Each row is a point. The ring and each string are closed loops that go straight from each point to the next, and from the last back to the first. Before rounding, they use only three directions, however many columns there are. How many times does the string pass through the ring? Passing back the other way cancels.

Ring:
42; -12; -22; 41
49; 12; -17; 31
39; 33; -1; 17
14; 38; 15; 10
-13; 21; 21; 12
-23; -3; 15; 23
-13; -25; 1; 36
16; -30; -16; 46
String:
28; -16; -1; 45
15; -4; -15; 29
13; -8; -42; 25
34; -24; -39; 43
57; -35; -23; 61
52; -23; -6; 55
35; -8; -2; 42
28; -1; -12; 33
43; -5; 1; 43
71; -7; -6; 52
67; 3; -22; 41
51; 14; -40; 25
20; 12; -25; 19
24; 6; -5; 28
52; 5; 10; 41
62; 10; 3; 40
58; 8; 9; 42
70; 14; -7; 38
61; 17; -25; 29
26; 17; -42; 14
16; 12; -29; 17
34; 3; -6; 33
58; -7; 6; 50
65; -10; -15; 50
55; -10; -43; 40
47; -13; -41; 40
63; -31; -22; 60
45; -23; -7; 53
29; -12; -4; 41
17; -6; -24; 29
10; -7; -43; 24
31; -37; -38; 50
44; -47; -13; 67
42; -38; 1; 63
Times through: 0

Ring, 6 rows:
46; 14; -4; 21; 9; 19; -37; 6; -25; 22; -17
44; 19; 9; 3; 6; 38; -42; 18; -40; 12; -18
-3; 4; 10; -18; 19; 35; -12; 20; -16; -3; 0
-39; -27; 8; -21; 33; 11; 37; 6; 25; 5; 27
-24; -36; 6; -6; 33; -3; 46; -6; 33; 25; 30
7; -19; -4; 14; 24; -4; 16; -8; 17; 29; 12
String (7 x 11):
46; 40; -3; 7; 3; 45; -73; 26; -52; -5; -36
-18; 14; -9; -10; 22; 28; -29; 21; -9; -21; -10
-2; -9; 6; -7; 22; 18; 5; 8; 1; 11; 8
9; -25; 20; -8; 21; 14; 29; 1; 5; 33; 21
-33; -6; -21; 4; 32; 1; 0; 4; 24; -9; 3
-3; 5; -30; 24; 25; -4; -22; -1; 13; 1; -11
65; 24; -6; 28; 3; 23; -55; 7; -38; 24; -28
Times through: 0
String, 27 rows:
45; -5; 33; -11; 8; 38; -3; 13; -33; 35; 5
64; 12; 36; -12; -1; 54; -29; 22; -57; 30; -9
83; 10; 41; -6; -5; 53; -29; 18; -63; 43; -9
62; 6; 27; 0; 2; 39; -22; 13; -43; 36; -6
50; 0; 22; 1; 7; 31; -13; 9; -31; 35; -2
89; 10; 31; 8; -4; 42; -32; 11; -56; 48; -12
81; 29; 11; 16; -4; 41; -61; 16; -59; 27; -29
39; 40; -18; 19; 6; 32; -76; 20; -41; -8; -39
2; 32; -28; 13; 17; 22; -61; 18; -17; -23; -31
6; 4; -5; 3; 19; 18; -18; 10; -7; 4; -5
47; -3; 20; 3; 9; 26; -8; 6; -25; 36; 0
95; 6; 36; 8; -6; 41; -26; 9; -57; 56; -9
89; 30; 20; 11; -7; 49; -62; 19; -68; 30; -29
73; 30; 17; 6; -4; 49; -60; 22; -63; 19; -28
76; 9; 35; -3; -2; 47; -28; 16; -55; 40; -9
55; -6; 34; -6; 6; 36; -3; 10; -34; 43; 5
46; 12; 28; -13; 4; 50; -28; 22; -48; 19; -8
19; 20; 17; -20; 9; 52; -37; 30; -42; -6; -13
-27; 22; -11; -16; 23; 36; -39; 28; -14; -35; -15
-21; 9; -9; -10; 24; 24; -21; 18; -3; -17; -6
3; -4; 8; -8; 20; 23; -2; 11; -7; 10; 4
17; -11; 27; -18; 16; 33; 9; 13; -17; 23; 12
2; -6; 29; -30; 17; 43; 5; 21; -20; 8; 11
-37; 13; -1; -29; 25; 40; -22; 30; -10; -33; -4
-30; 13; -9; -16; 25; 30; -25; 24; -6; -28; -8
-16; 6; -9; -5; 24; 20; -18; 15; -1; -11; -5
13; -2; 12; -8; 16; 27; -7; 12; -14; 13; 2
Times through: 3

Ring:
16; -16; 3; 9; 19; -11; -16; 2; 7; 5; -23; -13; -17; 18
21; 13; 12; 7; 10; -9; -4; -1; -2; 7; -11; -10; -3; 4
18; 44; 21; 3; -5; -8; 14; -4; -18; 11; 1; 2; 16; -25
6; 59; 24; -4; -19; -8; 27; -4; -29; 12; 9; 18; 29; -52
-7; 46; 15; -7; -19; -10; 23; -1; -20; 5; 7; 24; 28; -52
-16; 16; 2; -7; -11; -12; 9; 3; -1; -5; -2; 22; 15; -34
-19; -12; -7; -6; -1; -14; -5; 6; 11; -9; -12; 17; 1; -16
-20; -43; -14; -2; 11; -16; -18; 9; 16; -7; -26; 11; -16; 0
-11; -60; -14; 3; 21; -16; -27; 10; 12; 2; -36; 1; -30; 13
-1; -53; -9; 6; 24; -15; -27; 8; 11; 5; -35; -5; -31; 18
String (20 x 14):
-23; 41; 11; -13; -27; -11; 27; 2; -22; 2; 9; 38; 32; -69
-16; 5; 5; -6; -9; -13; 9; 4; -19; 9; -9; 25; 9; -44
-15; -5; 2; -4; -4; -13; 3; 5; -12; 7; -13; 20; 2; -33
-19; -17; 0; -5; -3; -14; 1; 7; -19; 12; -18; 24; -2; -38
-7; -19; -6; 0; 9; -13; -12; 5; 14; -6; -18; 5; -8; 1
-16; -31; -3; -2; 5; -15; -7; 8; -14; 13; -25; 18; -12; -25
-21; -70; -14; 0; 18; -17; -24; 12; -3; 11; -40; 12; -32; -5
-14; -95; -21; 6; 32; -18; -41; 14; 13; 7; -51; -2; -48; 25
5; -45; -13; 7; 27; -14; -32; 6; 35; -11; -30; -15; -28; 41
11; -39; -9; 9; 28; -13; -30; 5; 31; -9; -29; -18; -28; 42
22; -44; -4; 14; 34; -12; -33; 4; 20; 4; -35; -26; -36; 46
13; -11; 12; 7; 11; -11; -5; 2; -25; 25; -23; -1; -14; -12
10; 6; 12; 4; 5; -11; 1; 1; -16; 15; -14; 2; -2; -16
26; 40; 26; 7; 0; -7; 13; -4; -29; 22; -4; -3; 9; -22
29; 63; 28; 5; -7; -6; 19; -7; -22; 13; 7; -3; 21; -24
19; 76; 34; 0; -20; -6; 34; -7; -44; 23; 13; 13; 33; -57
1; 52; 28; -4; -22; -9; 32; -2; -53; 28; 5; 27; 27; -73
-5; 62; 30; -8; -30; -9; 40; -2; -62; 31; 9; 36; 35; -90
-8; 75; 28; -10; -34; -8; 42; -3; -47; 17; 17; 36; 44; -85
-10; 64; 16; -11; -27; -9; 30; -2; -12; -5; 17; 28; 40; -57
Times through: 0
String (27 x 14):
-9; -41; -4; 2; 13; -15; -15; 8; -7; 12; -30; 8; -20; -8
-21; -81; -15; 2; 21; -18; -27; 13; -8; 17; -46; 11; -38; -5
-19; -84; -21; 3; 26; -18; -35; 13; 15; 2; -45; 3; -40; 17
-24; -90; -21; 1; 25; -19; -34; 14; 8; 6; -47; 8; -41; 9
-15; -84; -25; 4; 31; -18; -42; 13; 36; -11; -43; -5; -41; 37
0; -30; -11; 4; 19; -13; -24; 5; 32; -14; -22; -8; -17; 27
-5; -21; -1; 1; 8; -13; -10; 5; -2; 6; -21; 7; -11; -8
-12; -54; -5; 2; 15; -16; -17; 9; -16; 20; -36; 10; -27; -13
-5; -79; -10; 8; 29; -17; -32; 11; -6; 20; -48; -2; -44; 12
10; -57; -9; 11; 32; -14; -34; 7; 17; 4; -39; -17; -37; 36
18; -44; -1; 12; 30; -13; -28; 5; 5; 12; -36; -18; -34; 30
27; -14; -2; 12; 27; -10; -26; 1; 36; -11; -21; -28; -20; 50
29; 5; 5; 11; 21; -9; -16; -1; 24; -7; -14; -24; -11; 36
37; 28; 14; 12; 15; -7; -7; -5; 15; -2; -7; -25; -2; 28
16; 14; 5; 5; 10; -9; -8; -1; 21; -10; -7; -11; 0; 17
5; 8; 6; 2; 3; -11; -1; 1; 0; 2; -10; 2; 1; -8
8; 28; 19; 1; -6; -10; 14; -1; -32; 21; -6; 11; 10; -38
27; 65; 33; 4; -10; -6; 25; -7; -37; 23; 6; 3; 23; -38
34; 57; 23; 8; 1; -6; 10; -7; 0; 2; 6; -14; 16; 1
22; 27; 11; 6; 7; -8; -2; -3; 13; -5; -4; -12; 5; 11
7; 5; 4; 3; 7; -11; -5; 1; 9; -3; -11; -1; -1; 1
5; 6; 12; 2; 1; -11; 4; 2; -23; 18; -14; 8; 0; -26
18; -4; 12; 8; 13; -11; -6; 1; -15; 19; -20; -7; -12; -2
25; -29; -1; 13; 31; -11; -29; 2; 23; -1; -29; -27; -28; 46
17; -50; -8; 13; 34; -13; -36; 5; 27; -1; -36; -24; -36; 48
7; -35; -8; 7; 24; -13; -26; 5; 26; -7; -27; -13; -24; 32
0; -21; -3; 3; 13; -13; -14; 5; 11; -1; -21; -1; -13; 7
Times through: 4
